Rows are points. Two turns around zero, p and q, are shown by what they do to some points. Write where each new point lands after one turn and then the other. Backwards means that the second turn is done in reverse. Each puzzle has new turns, and all numbers are rounded.

Turn p:
[23 -3 24] => [-17  26  12]
[-55  -7  18] => [-15 -51  23]
[ -6 -19 -25] => [31 -7  4]
[ 38  29 -17] => [  1  33 -39]
Turn q:
[-26 -26  63] => [-41 -38 -46]
[  5  28 -16] => [10 30  6]
[ 25   1 -21] => [ 7  7 31]
[ -5  -4 -26] => [25 -1  8]
Where do these land?
p, then q: [-45 -16  -8] => [-17 -44  12]
q, then p: [-18  14 -18] => [  2  21 -20]
q, then p: [-29 -18 -11] => [26 24  4]
p, then q: [45 21 33] => [ 20  42 -37]
q, then p: [47 -1  4] => [-37 -21  20]

Turn p:
[25 10 43 14 -9 20] => [ 30  42 -23  -8  -3  -3]
[-35 -26 -25   4  22   8] => [  0 -42  16  -5   5  31]
[-21 -24 -46 -59  13 -13] => [-54 -62  -9  -8  11  -3]
[-14   8 -12   8 -42 -15] => [-31  23  25   6 -16   8]
[ 42   9  13   8  15 -18] => [ 23  11  -1  -1   8 -43]
[ 12  -2 -19 -28  48  25] => [ 15 -51 -35   4  -1 -11]
[ 44  36  16  26 -15   6] => [ 27  42  -5  14 -27 -31]
[-32 -37   5  11 -10   5] => [ -5  -3  18 -27  10  39]
[-21  26  26  15 -21 -18] => [-6 40 13 25 14 13]
Turn q:
[  3  28  23  13 -11  31] => [ 14  -6  16  32 -32   0]
[ 13  10 -21   2  43  -9] => [-19  19 -38  16  13   5]
[-26 -10 -24 -11 -29 -28] => [ -7  16  29 -38  20  12]
[ 26   1  -4  28 -20  32] => [-12  -1  12  13 -35 -35]
[-33 -76  47   8   6  -9] => [ 50 -44   3 -23  53 -39]
[-25   3 -15 -13  -8  20] => [-16  -8  28  10  12  12]
[  8  35 -10 -33 -10   0] => [-17   2   3  -2 -23  42]
[ 33  48 -14  18  27 -29] => [ -4  52 -42  13 -25  15]
[  2 -40  18 -12   3  -8] => [ 12 -29 -11 -23  18 -13]
Where do these land?
q, then p: [-36  24  15 -17   9 -38] => [ 33 -10 -43   6 -26 -11]
p, then q: [ 11 -23   5  28  27 -11] => [  7 -21 -39 -11 -13   0]
q, then p: [ 24   5 -46 -26  28  16] => [-12 -26  21  19  -5  53]
p, then q backwards: [-18 -18   1  36  26   8] => [-33   5  33 -16 -14  -6]
q, then p: [ -2  25  30 -25 -20   4] => [  5  19 -20 -33 -25   7]
q, then p: [ 22  21 -36  34 -26   9] => [-27  42  12  36   9  13]
p, then q: [  1 -33  32 -31 -44  12] => [-31  -6  21  17  14  57]

Turn p:
[-68  41 -23   6 -10  -5  10 -24  29] => [ 42  35   5 -25  26 -53 -21 -29   6]
[ 10 -48  16 -65 -12  25  -1  39 -18] => [-31 -23 -26  18 -11  -8   9  78  26]
[  3   3   3   9  -1   1  18 -29   3] => [ 19  10   0 -17   9  20   3  -5   0]
[  8   5  16 -24  30  10   4   6 -37] => [-15 -27  27  -3   1  16 -12  20  29]
[  9 -21  20  17   2 -17   0  -4   2] => [ -6   5  -1   4  -7  17  32 -11   3]
[  1  28 -22   8 -19  21  -2 -20   2] => [ 30  -5  -5 -16   1  -3 -27  -6 -25]
[ 50 -16   8 -12  25 -25 -22  -2  13] => [-29  21  10  25 -36  39   1   4  -2]
[  1 -58 -20  33  28   0   7   3  22] => [-32  13 -52   6  10  22  13 -34  16]
[-34   2 -27  43   0 -24 -27 -36 -12] => [ 42  -1  -7  13  -6  -8  -2 -65  13]
[  6  48 -11   8 -33 -24  29  11   0] => [ 23   8  32  11  35 -12  -1   3 -45]
[ 16  25 -18  31  15 -15 -11   8   4] => [-11   1  17  12   1   6 -15 -37 -25]
[ -4  -9  58 -53 -24  53  -4  49  -8] => [-33 -37   1 -30 -20 -37  21  81   5]
Turn q:
[-40  15  16  -5  -7  14  24   7  -7] => [ 25 -16  -2 -28 -18   4  20  -8 -24]
[  5  -1 -23   9  12 -10  14  -1   1] => [ 11   9  12   2  -1 -12 -17  17   3]
[ 28 -17 -41  48 -15  17  15  33 -33] => [ 18  -2  23  -8  20  48 -61  25   7]
[ 17  17 -29 -35  23   3  -9  -1 -10] => [ -8  45  11  -2 -25  -6  -9 -12  18]
[-14  -4 -17  -3 -11  37   2 -12  27] => [-11   1  42 -12   9   5  24   0 -14]
[ 18 -27  46   2 -40 -45 -26  14 -30] => [-22 -20 -74  32  11  27 -15   2 -11]
[-39  46  19  -2 -23   4  16 -57 -32] => [ 13 -33   7   3 -40 -22  -3 -54 -52]
[ 17 -38  11 -15  11   3  19  -5  39] => [-5  1 11 27  4  0 39 37 17]
[ 18   5   8 -16   5 -42 -24  18  36] => [-38  10 -34  -3   6 -29   6  22  23]
[  8  49  25 -19  14  22  17 -27  18] => [ -8 -23  22  -6 -45 -24  24 -27  21]
[-18 -47 -16  37  33  -3 -49  30  -9] => [ 25  30 -17  -4  80   9 -10  -1  14]
Where do these land?
q, then p backwards: [ 25  -6  30  23  18 -25   9   5 -23] => [-14 -26 -35 -15  -6   8 -14 -12 -30]
q, then p: [ 48  -6  -9   9 -12  -9  25  -9 -19] => [ -9 -20 -22  -5 -29 -24  20 -20 -24]
p, then q: [-21  27  47 -45  -3 -20  21  17 -15] => [ 10 -29 -51 -18 -13  -6  29  30  32]
p, then q: [-21  23 -25 -12   6  47 -76  16  -9] => [-53  17 -41  27  44   1 -14   8 -48]
p, then q: [ 29 -30  -8  22   6  15 -22  15  22] => [  9  12  24 -11   5  10 -14 -10 -49]
q, then p backwards: [-27 -19 -12 -36  18  -8  15 -37 -10] => [  2   9   2   3 -39 -43 -18  -2  27]
p, then q: [-24  12 -30 -38  10  14  32  -2  23] => [-16  31 -20 -31   7 -31  -5 -14  33]
q, then p: [-10 -16   7  21  11  33 -13 -46  22] => [ -8   9  15 -26  10  37  36 -19  26]
q, then p: [ 39  21  31  19 -36 -30 -45   3   6] => [ 11  16 -48  11  -5 -33 -14 -40  42]
p, then q backwards: [-24   1 -14  24  29 -23  33  14 -13] => [  5 -12   4  25  14  21 -50 -13   9]
q, then p: [-13  -9 -18  13 -48   6  22  24  16] => [-25 -41  -3   6   2 -19   0  31  26]

Turn p:
[-10  -5  22 -27  26 -26   3 -25  -2  23   8   3] => [ 15 -33  35   0  -7  29 -16   8  -9   9  -2  -4]
[ 16   1 -11   8  15 -10   3  -3  17 -10  -1 -27] => [ 18  22   8  -5  14  -7   6   3  -4  22  -4 -13]
[ 36  19  -8  -6  -1   3 -23   3 -14  -5   0 -12] => [  8   9 -24 -10 -16  -6  -4 -25  -7  26 -10  -8]
[-32   1 -17  22   2  22 -28  20 -12 -18   8   3] => [-23  28 -11 -29   2  -9 -21  -5  18 -29   1   7]
[-10 -24 -17 -12 -15 -20   6   2  -4  20  16  -8] => [  9 -11   4  -2  -5  12  15  16   4 -22 -29 -18]
[-12   2   2  29  22 -18  22   1  -9  33  -1  42] => [-36 -10  10  25  12  43  -7  18  25   9   0   5]
[  8  -4   2  36   4   3   9  -5 -17 -25 -18   5] => [  2  20 -13  11  15  -6  -4   3  22  13   1  34]
[-25   0 -17 -23 -20 -10  16  -2   2  -8 -14  10] => [  7   9  13  20 -19   7  15   0  -5 -34   4   4]
[  7  -3 -14   5   8   3 -25 -19   8  -3  -6  11] => [  9   4   0   5  10   0 -18 -26  15   0   1 -12]
[ 10  17  21  -1   0  24  24 -16  14   4  12  -3] => [ -4 -15  -6   4  24   0   6   0 -34  10  19   8]
[ 21 -25  -8 -54  -3  11  13  21 -16  -8  -5   3] => [ 17 -20   1 -19 -32   2  50 -21   5  -5   4   7]
[-10  13  -6  12 -23  13 -11   4  14  16 -20 -18] => [  1  12 -24  11  -4 -15 -10  16  -5 -12  17 -23]
[  0  10  52  13 -15   6  -8  17  20 -19  21 -10] => [-24 -14   6  -9   8 -50 -13  13 -26  12  -1  14]
Turn q:
[  3   9   1 -17  -3  13 -48  30  -4 -26  12  29] => [  5 -23  -7  25  20 -37  32 -12   0   2  35  -8]
[ 11 -16   6 -22   2  15  18   0  19   8  -8  -2] => [ -9   3  -4 -10  -7  10  18   4  16  27 -17   0]
[ -8 -15 -18  -8 -15   9   8 -13  -1  11  11 -19] => [  8  10  11  -3 -23  -3   4  -5  -4   3 -20  23]
[-13   2  -9  15  19   9  20 -11 -66   7 -13  22] => [ 45  -9   9 -24  35  26 -15  17 -24  -6  12  24]
[  2   1   1  11   3  12  -8 -15  13   0   8   5] => [-17  -9  -7  11   3   0  -5  -2   0  -1  -4  16]
[  2   3 -15   7 -10  -8 -12  18  21  17 -28 -16] => [-13   0 -11 -17 -30 -22  -6  17  -9   2   2 -17]
[ 55 -13  -7  -4  10  -3   6 -13   6  -7  -1 -14] => [ -2 -12   2   9 -13  13  10  32  43 -12 -15   1]
[-10  -9  10 -10   7   8  -9  33  10   2   5 -23] => [-14  16  21  -5   3 -28  10   1   3  17   1 -13]
[ -9   9   1  37  -8   7  20   1  -7 -18 -22   3] => [-10  -1   4 -18  -5  23 -23   1  -7  -4  35   9]
[ -3  -1  -6 -19  -6   3   8  -9   9 -32  14  -4] => [ -5  -2  15  12 -10  15  25 -22   7  -6   1   3]
[ -7  24  -2 -10  11   4  -6 -18  19  17  12 -14] => [-14 -13   7  19  -5  -2  -9  -4 -16   7 -31  -7]
[ -2 -11 -16  25  15 -46  14 -11 -15  -2   1  29] => [ 13  23 -25  -3  16  26  -4  14 -13 -45   4   0]
[ -5  36   4  -2 -14 -12   5 -12  12   9  12   0] => [  1  -4  -6  25 -14  10 -21 -17 -14   3  -9 -16]
[ -6  -4  -5  12  -3   3 -12  34 -35  10  15  27] => [ 32  15  -7   8  25 -22   0  12 -14   5  30   9]
[ -9 -14  55 -15  -7 -14  -4 -15  19   4 -19 -23] => [-20   3  -3 -29   6  -7 -17 -36  32   7 -26 -24]
Where do these land?
p, then q: [  6  -6 -17  14   6 -16 -17   9  -8 -16  -3  17] => [-23 -17 -18  -3 -12   5 -11 -12 -11   2  -7 -11]
p, then q: [ 14  12  12 -30  11  17  -9  -8  24 -10   7  18] => [ 15   5   4   1  17   7 -13 -19  14 -16 -31  20]
q, then p: [ 15  12 -14   8  14  16 -18 -21  -6   7  -8   5] => [-4 -5  6 -8 -3 -8 12 -1 39 -7 -5  6]
p, then q: [ 10 -14  12  12 -66 -17  50 -31  -6  -2   1 -18] => [ 11  17 -13 -23   7  26  -3  61   4 -22  55   3]
p, then q backwards: [  2   2   5 -15  -1  10 -17   6 -11  -1  -6 -20] => [ -4  -2  -8   0 -21  -5  -3   4  -6  10 -22  -2]
p, then q: [-38  -4  12  -4  12 -76  -6   5  -5  -3 -10  16] => [-25  -6 -23 -18   5 -31 -34 -30  25  28  41 -19]
q, then p: [-56   2 -13 -14  -3  13  13  11  -7  11  -9  22] => [ 12 -21 -23  -5 -17  52  -1  -8 -11   6  -7  18]
q, then p: [ -9  12   1  13  -9 -12  -8   9  -2   6  31 -19] => [ -6  10  -4  11  -3 -12 -33   4  -4  16 -15   9]
p, then q: [ 11   9  12  19  10  23 -12  -1   4 -13  -3 -23] => [ 17  -2  -5  19   6 -11   8  13 -15 -11 -23 -16]
p, then q: [ 15  20  14   8   9   1  -4  12 -16   3  13   2] => [ 16  -1 -11 -12   0 -13   2  -4 -24  10 -12   7]
p, then q: [ 11  11  -9   2   5  10  -5  16  14  10 -10  -2] => [  1  10  16  10 -13  -2 -10  -2 -12   0 -16   0]
q, then p: [ 11 -30 -24  -3  11  18  30  -3   3  -3  -4 -17] => [-30 -16  -2  13 -16  -7  23   1 -10  -9  30   8]
p, then q: [  9 -26  10 -10   1  12   2  -4  17  12   1  19] => [-18  23   3  -7   8   8   8   0  17  -8 -17  13]
